Every row gives one point. Each copy is the shape, with its points in the same order, turned, moved and blurred by noise. Say if it was mirrored as well.

Shape, 9 rows:
[[ 0.58 -0.04  0.45]
 [ 0.25 -0.26  0.31]
 [-0.09  0.17 -0.28]
 [-0.46  0.11 -0.36]
 [-0.21  0.30 -0.01]
 [ 0.16 -0.06 -0.04]
 [-0.30  0.09 -0.34]
 [ 0.32 -0.10  0.58]
 [-0.09  0.28 -0.31]]
Copy 1:
[[-0.05 -0.51 -0.46]
 [-0.14 -0.39 -0.14]
 [ 0.18  0.34 -0.10]
 [ 0.37  0.49  0.24]
 [ 0.46  0.08  0.01]
 [ 0.07  0.02 -0.18]
 [ 0.36  0.45  0.11]
 [-0.04 -0.59 -0.15]
 [ 0.31  0.39 -0.07]]
Copy 1 is: only turned
Copy 2 (9 x 3):
[[-0.34  0.07  0.90]
 [ 0.01 -0.02  0.73]
 [-0.05  0.03 -0.06]
 [ 0.21 -0.13 -0.30]
 [-0.17 -0.23  0.00]
 [-0.01  0.12  0.35]
 [ 0.14 -0.03 -0.19]
 [-0.17 -0.18  0.86]
 [-0.12  0.07 -0.14]]
Copy 2 is: only turned
Copy 3, 9 rows:
[[-0.76  0.07  0.10]
 [-0.40 -0.12  0.05]
 [ 0.16  0.46 -0.16]
 [ 0.53  0.34 -0.15]
 [ 0.16  0.44  0.13]
 [-0.14  0.21 -0.12]
 [ 0.38  0.32 -0.18]
 [-0.60 -0.08  0.23]
 [ 0.21  0.58 -0.14]]
Copy 3 is: mirrored
Copy 4, 9 rows:
[[-0.62 -0.21  0.14]
 [-0.25  0.02  0.18]
 [ 0.31 -0.14 -0.27]
 [ 0.66  0.08 -0.36]
 [ 0.21  0.06 -0.44]
 [ 0.06 -0.12  0.01]
 [ 0.57 -0.01 -0.20]
 [-0.56  0.08  0.05]
 [ 0.38 -0.30 -0.37]]
Copy 4 is: mirrored

Shape, 10 rows:
[[ 0.42  0.14 -0.34 -0.28]
 [ 0.22 -0.27 -0.05 -0.26]
 [-0.15  0.30  0.42  0.61]
 [ 0.16 -0.04 -0.02 -0.17]
 [-0.17  0.11  0.17 -0.37]
 [-0.39 -0.17 -0.13 -0.23]
 [ 0.10  0.17  0.10  0.41]
 [-0.12  0.20  0.11  0.64]
 [ 0.03  0.14 -0.33 -0.39]
 [ 0.17  0.30  0.14  0.89]]
Copy 1:
[[ 0.04  0.23 -0.52 -0.11]
 [ 0.07  0.52 -0.08 -0.20]
 [ 0.58 -0.26  0.50  0.31]
 [ 0.10  0.31 -0.08 -0.09]
 [-0.22  0.30  0.16  0.21]
 [-0.34  0.17  0.29 -0.20]
 [ 0.49 -0.09  0.15  0.10]
 [ 0.52 -0.35  0.34  0.03]
 [-0.26  0.11 -0.23 -0.09]
 [ 0.88 -0.40  0.20  0.09]]
Copy 1 is: only turned
Copy 2 (10 x 4):
[[ 0.08  0.48 -0.49  0.31]
 [ 0.13  0.35  0.07  0.39]
 [ 0.51 -0.48  0.12 -0.39]
 [ 0.17  0.27 -0.03  0.19]
 [ 0.14  0.48  0.15 -0.19]
 [-0.16  0.28  0.31 -0.08]
 [ 0.30 -0.25 -0.12 -0.04]
 [ 0.22 -0.46 -0.04 -0.22]
 [-0.10  0.52 -0.24  0.09]
 [ 0.48 -0.78 -0.20 -0.15]]
Copy 2 is: mirrored

Shape, 10 rows:
[[-0.36 -0.29  0.19 -0.30 -0.09  0.42]
 [ 0.02  0.01  0.16  0.34 -0.53 -0.06]
 [ 0.48  0.21  0.32 -0.07  0.36  0.07]
 [ 0.24  0.53 -0.21  0.36  0.45 -0.31]
 [ 0.65  0.02 -0.16 -0.08  0.72  0.02]
 [-0.45 -0.36  0.02  0.38 -0.21  0.22]
 [-0.35  0.11  0.20 -0.10 -0.55 -0.16]
 [ 0.14  0.10 -0.37  0.01  0.15 -0.42]
 [-0.07 -0.09  0.29  0.23  0.14 -0.03]
 [-0.25 -0.29 -0.21  0.34  0.20 -0.59]]
Copy 1:
[[ 0.31 -0.01 -0.63 -0.04 -0.44 -0.01]
 [-0.09 -0.24  0.06  0.24 -0.21 -0.54]
 [ 0.27 -0.62  0.21 -0.34 -0.07  0.26]
 [-0.16 -0.14  0.53 -0.61  0.28 -0.05]
 [ 0.37 -0.18  0.54 -0.46 -0.05  0.59]
 [ 0.26  0.25 -0.25 -0.01 -0.37 -0.57]
 [-0.27 -0.17 -0.47  0.22 -0.03 -0.37]
 [-0.14  0.14  0.27 -0.11  0.24  0.15]
 [ 0.35 -0.19 -0.02 -0.18  0.00 -0.29]
 [ 0.23  0.40  0.12 -0.04  0.45 -0.27]]
Copy 1 is: mirrored
Copy 2 (10 x 6):
[[-0.19  0.03 -0.16  0.36 -0.55 -0.01]
 [ 0.46  0.10  0.22  0.02  0.00 -0.37]
 [-0.44  0.25  0.05 -0.34  0.31  0.08]
 [ 0.21 -0.19 -0.15 -0.60  0.57  0.30]
 [-0.54 -0.14  0.15 -0.24  0.56  0.53]
 [ 0.34 -0.28  0.20  0.10 -0.57 -0.03]
 [ 0.35  0.09 -0.31  0.20 -0.12 -0.50]
 [ 0.14 -0.37 -0.14  0.02  0.56  0.10]
 [-0.07 -0.15  0.07 -0.27 -0.13 -0.13]
 [ 0.23 -0.88  0.01 -0.11  0.15 -0.15]]
Copy 2 is: mirrored
